Each row is a point. The window is the flat piece filled in between its corners: a triangle in 3 columns, a solid with four corners in 4, and so on. A path goes straight from each point to the next, and from the last back to the first. After which points does the path pass through the window?
In the rows, 128 means zero.

Window:
[[132 140 119]
 [ 86 147 122]
 [172  66 111]]
Path:
(1): [ 98 129  88]
(2): [104 128 167]
(3): [149 103 133]
(4): [145 113  94]
(5): [158  88  71]
(6): [158  80 130]
(7): [159  82 152]
(8): [150  86  82]
(9): [ 96 142  96]
(10): [ 96 143 147]
(11): [ 91 140 143]
(12): [ 93 145 102]
Through the window after points: 3, 5, 7, 9, 11

Window (3 x 3):
[[100 166 103]
 [141 137 111]
 [112  63 122]]
Path:
(1): [124 101  94]
(2): [124  98 158]
(3): [127  61 139]
(4): [131  54 107]
(5): [119  86 105]
(6): [122  93 130]
(7): [107  97 141]
(8): [116  84 101]
(9): [116  87  80]
(10): [106  98 157]
(11): [108 139 150]
(12): [111 129  74]
Through the window after points: 1, 5, 7, 9, 11

Window:
[[155 155 150 139]
 [102  72 128 101]
 [129 184 155 156]
 [137 165 121 141]]
Path:
(1): [128 175 157 116]
(2): [136 164 149  97]
(3): [128 138 143 159]
(4): [138 179 143 179]
(5): [138 205 157 123]
(6): [121 197 157 118]
(7): [149 146 146 189]
(8): [139 146 135 163]
(9): [147 186 148 106]
(10): [120 167 152 118]
(11): [136 136 139 183]
(12): [130 148 138 180]
Through the window after points: 2, 6, 8, 10, 12

Window, 4 rows:
[[153 158 155 164]
 [148 188 124 153]
 [ 64  96 135 128]
 [ 93  75 120 109]]
Path:
(1): [113 103 160  95]
(2): [ 78  70 138 101]
(3): [ 83  68 112 128]
(4): [142 162  95 180]
(5): [136 178 152 117]
(6): [ 89 106 169  98]
(7): [ 81  80 126 150]
(8): [ 86 117 129 155]
(9): [ 88 128 154 124]
(10): [122 151 168 105]
(11): [119 122 121 174]
(12): [124 147 117 159]
(13): [119 155 138 124]
(14): [132 148 159  98]
(15): [126 135 116 174]
(16): [115 117 114 187]
Through the window after points: 4, 10, 12, 14

Window:
[[131 185  92 143 109  80]
 [144 117 163 167 105 114]
 [143 119  82  98 113 192]
 [116 114 128 102 102 134]
 [ 95 143  83 136 128 169]
 [127 126 204 166 219 156]]
Path:
(1): [128 134  91 116 142 131]
(2): [125 107  99 143 150 144]
(3): [104 160 123 116 115 177]
(4): [126 156 148 147 108 197]
(5): [103  85  99 121 171 155]
(6): [146  69  83 149 125 124]
(7): [100 167 136 135 118 157]
(8): [119 175 140 139 116 156]
Through the window after points: 2, 6
